Each row of a before or after table is a point. The points were changed in one or more steps. Then noise was added and the rows were shuffled. The steps act on columns, c1 being the first. Name the steps. A step turns or swaps two columns, mirrors them in a line or flattens them onto one, adds a multiple of one to another, or multiplies or shifts one. Angles are multiples of 10 degrees, from the lower column toward the higher: turns from -170 to 170, lines from 10 to 170 but not 90. Use the fewest steps. Two steps may share a column if one is a turn and the other turns, adds or multiplies; they go together, in the order done. Otherwise the lowest column goes first.

Before (14 x 3)
[[ 2.0 -2.7  3.5]
 [ 4.5 -0.8  5.4]
 [ 7.3  2.2  6.2]
 [ 3.9  0.7 -7.1]
 [-2.4  1.9 -4.2]
 [ 4.9 -3.0  3.9]
 [ 4.9 -5.0  9.6]
 [ 3.4 -2.3  6.0]
 [-0.6 -3.4  2.6]
 [-2.1  7.0 -3.0]
 [ 8.7  5.2  0.0]
 [ 2.5  0.0 -3.1]
 [-2.9 -3.8 -2.6]
 [-0.1 -0.5 -5.4]]
After (14 x 3)
[[-7.2  1.0  3.9]
 [ 6.1  3.4  7.6]
 [ 6.0 -3.7  3.2]
 [ 9.5 -7.6  5.2]
 [-3.2 11.1 -2.1]
 [-4.1  2.7 -2.0]
 [ 0.1  8.5  8.5]
 [-2.5 -6.1 -2.9]
 [ 5.2 -1.3  4.5]
 [ 2.7 -5.6 -0.8]
 [-3.2  0.0  2.5]
 [-5.3 -1.0  0.1]
 [ 3.7 -4.4  2.0]
 [ 3.7 -4.7  4.9]]
Steps: swap c1 and c3; multiply c2 by 1.6

Before (12 x 9)
[[ 11.5  -2.8   5.4  -2.4  -2.3   0.9  -0.7  -3.0   4.2]
 [ 11.0  -2.9   6.3  -0.2  -0.6  -0.4  -1.8   1.5   2.1]
 [  2.4   1.3  -4.9   1.1   0.2  -4.5   4.3  -4.3   2.2]
 [ -4.5   3.9  -1.8   1.7   5.2  -3.6   6.4   4.4   3.6]
 [ -2.1  -3.1  -1.7   1.5  -5.0  -6.4   3.8   2.3   4.9]
 [ 10.2  -5.2   1.3  -0.2   1.1   7.2   1.0   1.0  -1.1]
 [-14.4   3.5   5.6  10.8   3.2  -6.3   4.4  -2.3   4.2]
 [  4.0   5.4   3.4  -2.0   0.2   4.4  -2.2   2.0  -2.2]
 [  2.6  -2.9  -1.4   4.9  -2.0  -8.7   0.9   0.1  -1.3]
 [ -1.3  -2.3   1.7  -4.0   0.4  -2.0   3.0  -1.8  -1.8]
 [  0.2  -3.4  -1.8   0.1   3.0  -4.4  -3.4  -0.6   3.9]
 [ -4.5   0.3  -8.4   3.8  -3.4  -2.5   2.1   1.1   5.0]]
After (12 x 9)
[[ -4.3   3.3   1.0   1.6   5.2   3.9   0.4   4.3   6.9]
 [  0.3  -3.4   0.6   0.1   3.0   4.5  -9.4  -0.9   6.9]
 [ 10.4  -5.3   0.0  -0.4   1.3  -7.7  -5.1   0.9   2.3]
 [ 11.1  -2.6  -4.8  -2.5  -2.7  -1.8  -6.6  -2.9   7.0]
 [  2.7  -3.1  -0.2   5.0  -1.7   8.9  -5.5   0.3   1.7]
 [ 11.0  -2.8  -6.1  -0.5  -0.9  -0.7  -7.8   1.5   4.9]
 [  2.3   1.3   4.2   1.1   0.1   5.2  -1.7  -4.1   5.3]
 [ -1.9  -3.3   0.5   1.7  -5.0   6.6  -2.3   2.2   8.1]
 [ -1.6  -1.9  -2.1  -4.3   0.3   1.7  -3.1  -1.9   1.2]
 [ -4.8   0.3   7.6   3.6  -3.6   3.8  -3.9   1.2   8.1]
 [  4.3   5.6  -2.9  -2.0  -0.1  -4.9  -8.5   1.8   0.8]
 [-14.8   3.7  -6.6  11.1   3.2   5.3  -1.4  -2.0   7.2]]
Steps: turn c3 and c6 by -170 degrees; shift c7 by -6.0; shift c9 by 3.0

Before (9 x 14)
[[ -3.1  -1.4  -1.9   8.0  -0.8  -2.4  -6.5   0.2   0.9  -3.2  -5.1  -3.8
   -4.2   3.8]
 [ -8.1   4.3   2.9  -4.3   5.3   0.3   4.2  -8.0  -5.1  -2.3  -5.9   5.5
    7.8   7.0]
 [  4.9   6.0  -8.2   0.2  -1.1  -0.6   5.9  -0.2  -2.6   0.0   6.3  -1.5
   -2.5   3.0]
 [ -0.9  -6.6  -7.3  -2.6   6.5  -4.4  -0.4  -2.5  -5.0  -1.1   0.4   0.3
   -0.6   0.2]
 [ -7.5   5.2  -6.0   3.9  -5.0  -6.2   1.8  -7.4   5.4   1.4   1.6  -7.8
    3.4  -2.7]
 [ -0.7   1.7  -4.7  -1.8  -4.0   3.1  -4.5  -5.1   4.4   6.1   3.1   2.9
    0.5   2.5]
 [  4.9   2.2  -0.1   4.9   0.8   5.9  -0.2  -4.3   6.6  -3.2   4.4   3.7
    8.3   5.3]
 [ -0.1   4.7  -5.5  -2.5   6.9   1.0   0.3 -11.4  -5.6   3.6  -1.8  -1.0
   -3.4  -4.1]
 [ -0.8  -0.1   3.4  -0.6  -0.8  -1.7  -3.8   1.6  -5.4   5.9   2.5   0.6
    4.0   4.2]]
After (9 x 14)
[[ -7.9  -7.5   3.1  -0.2   5.3   2.2   4.2  -7.9  -4.9  -2.6  -5.5   5.4
    7.8   2.5]
 [  4.9  -5.2   0.4  -0.5   0.9   6.3  -0.3  -4.2   6.3  -3.2   4.8   3.9
    7.7   3.0]
 [ -0.4   5.0  -7.4   0.5   6.4  -2.4  -0.5  -2.7  -5.1  -1.3   0.5  -0.3
   -0.9   4.7]
 [ -2.5  -1.3  -2.0   0.1  -0.9  -2.8  -6.5  -0.1   0.4  -3.3  -4.4  -3.6
   -3.8   4.5]
 [  5.4  -6.7  -8.1  -1.0  -0.8  -1.0   5.4  -0.2  -3.1  -0.7   6.6  -1.4
   -2.4  -1.6]
 [ -0.2  -0.7  -5.3   0.1   7.1   2.9   0.1 -11.4  -5.9   3.7  -1.8  -1.0
   -3.4  -6.6]
 [ -7.7  -1.7  -5.7   0.3  -5.1  -7.6   1.5  -7.5   5.8   1.6   2.0  -8.5
    3.3  -5.6]
 [ -0.8  -3.0  -4.8  -0.1  -3.5   2.5  -4.1  -4.9   4.3   5.9   3.2   2.7
    0.6   0.7]
 [ -0.5  -3.0   3.9   0.2  -0.3  -1.9  -3.5   1.8  -4.9   5.6   2.8   0.4
    3.7   3.2]]
Steps: mirror c2 and c14 in the line at 110 degrees; multiply c4 by 0; add 0.3 times c5 to c6

Before (8 x 32)
[[ -2.3  -0.9   2.1   1.3   9.1   6.4   0.3  -1.3   4.8   4.4  -1.7  -3.6
    5.9  -1.9  -8.7  -2.8   7.6   5.0   0.9   2.7 -10.7  -4.7  -2.1  -4.8
   -2.0   3.8  -3.6   4.7  -8.4   1.5   3.5   0.5]
 [ -0.8   1.7   5.5   0.9  -2.6   2.6  -5.2  -0.3  -1.7   4.0   0.1   8.9
   -1.8  -5.9  -2.0  -5.0  -1.4  -1.6  -1.5  -8.1  -2.4   0.2  -1.6   4.4
   -1.8  -5.5   0.7  -8.0  -2.9  -0.6  -1.4  -1.9]
 [ -3.1   0.4  -4.4   6.2  10.4  -1.8  -6.3   3.4   0.0   0.7   1.8   5.2
    4.5   1.8  -1.3   0.7   5.3   4.2  -2.0  -0.6  -9.4   3.4   2.5   0.0
    0.5  -6.2  -0.7   0.6  -1.0   1.5   0.9  -5.2]
 [  0.2   8.0   0.0  -2.5  -5.3  -1.6  -4.1  -7.1  -1.8  -4.3  -0.2  -6.6
   -1.4   9.1   0.1   5.9  -0.8   2.7  -5.5   2.0  -0.6  -2.6   1.7  -2.5
    2.6  -7.5  -7.8   2.7   5.9  -0.9  -1.4   2.1]
 [ -3.9   2.3   2.3  -3.7  -2.2   3.0  -5.9  -0.5  -1.0   5.1  -2.0  -7.6
    2.1  -3.3  -1.0   0.9   3.8   1.6   3.7  -5.5   2.1  -3.9   2.8  -3.0
    8.8  -1.2   3.3   3.4   3.9  -2.7  -2.6  -5.6]
 [  4.6   3.7   5.5   3.7  -3.4  -3.8  -4.3   0.5  -1.7   0.8  -9.6   8.9
    6.6   0.7  -1.0   0.5  -4.5   5.0   0.5  -8.6  -0.5  -8.4   4.4  -4.2
   -2.6  -3.8   2.6  -4.9   7.3  -3.5   0.8  -5.3]
 [ -1.5  -3.1   7.0   2.1  -1.0   1.8  -6.9  -3.8  -4.9  -1.5  -2.0  -3.1
   -1.9   0.5   0.1  -3.4   2.8  -1.2   5.7  -5.2   0.0  -7.5   2.5   1.1
    2.5  -7.0   4.1  -0.4  -5.4   0.4  -7.7   5.1]
 [  2.1   7.9  -2.4   0.6  -3.2   6.4   8.9   1.6   2.3 -13.4   1.7  -6.8
   -3.5   9.3   5.8   1.1   7.4  -0.8  -0.3   2.9   3.6  -5.6   2.7  -6.0
    4.9   1.5  -5.5  -1.4  -2.2  -0.7  -0.8   0.1]]
After (8 x 32)
[[ -0.4   1.7   4.6   0.9  -2.4   2.6  -5.3   3.4  -1.4  -1.7  -2.0   9.2
   -1.9  -6.3  -2.0  -3.2  -1.4  -1.3  -1.4  -7.6  -2.3   3.0  -1.9   0.5
   -1.5  -5.3   0.7  -7.8  -2.9  -0.9   1.0  -2.8]
 [ -3.1   0.2  -4.1   6.3  10.6  -1.9  -6.3  -0.9  -0.1  -3.8   0.6   5.0
    4.1   1.6  -0.8   1.2   5.8   4.6  -1.9  -0.2  -9.5  -0.3   2.7   5.0
    0.5  -5.6  -0.8  -0.1  -0.8   2.0  -2.4  -3.9]
 [  0.1   7.5  -0.3  -2.6  -5.5  -1.6  -4.2   2.1  -1.9   3.7   2.1  -6.4
   -1.8   9.1   0.0   2.6  -0.4   3.0  -5.2   1.6  -0.3  -1.9   1.5  -1.8
    2.4  -7.5  -8.2   2.3   5.8  -0.5  -3.9   8.0]
 [ -3.0  -1.2   1.9   1.3   9.4   6.2   0.7  -2.9   4.2   2.3  -4.3  -3.3
    6.4  -2.1  -9.2   1.2   8.0   5.1   0.5   3.0 -10.9   5.2  -1.7   1.0
   -2.6   3.7  -3.9   4.2  -8.4   1.1   6.5   4.3]
 [  1.6   8.2  -2.5   0.3  -3.0   6.6   8.7  -5.0   2.4  10.5   8.6  -6.7
   -3.7   9.4   5.6   2.1   7.1  -0.9  -0.2   2.1   4.0  -6.4   2.4   2.3
    5.0   1.9  -5.6  -2.1  -2.5  -1.2  -4.4   2.4]
 [ -4.2   2.0   2.1  -4.4  -2.1   2.8  -6.8  -0.2  -0.9   1.4  -4.7  -7.7
    2.4  -2.6  -0.5  -1.8   4.1   1.6   4.3  -5.5   1.8   5.5   2.5   6.2
    9.2  -1.2   3.3   3.2   3.7  -2.7  -6.3   0.9]
 [ -1.2  -3.1   7.7   1.5  -0.1   1.9  -6.9   2.4  -5.0   7.9  -1.3  -2.6
   -2.3   0.3   0.4  -0.4   3.3  -1.3   5.9  -5.1  -0.2   1.7   2.4  -4.3
    1.7  -6.4   4.4  -0.3  -5.9   0.2 -12.1   3.7]
 [  4.6   3.6   5.5   3.1  -3.5  -4.4  -5.0  -2.3  -1.4   9.4  -8.6   8.4
    6.5   0.8  -1.3  -3.6  -4.0   5.1   1.0  -8.0   0.3   0.8   4.2   6.5
   -3.1  -4.1   2.5  -5.3   7.7  -3.4  -5.9   0.6]]
Steps: turn c24 and c32 by 110 degrees; turn c8 and c32 by -130 degrees; turn c10 and c11 by -30 degrees; turn c10 and c22 by 120 degrees; add -0.5 times c29 to c16; add -1.5 times c23 to c31
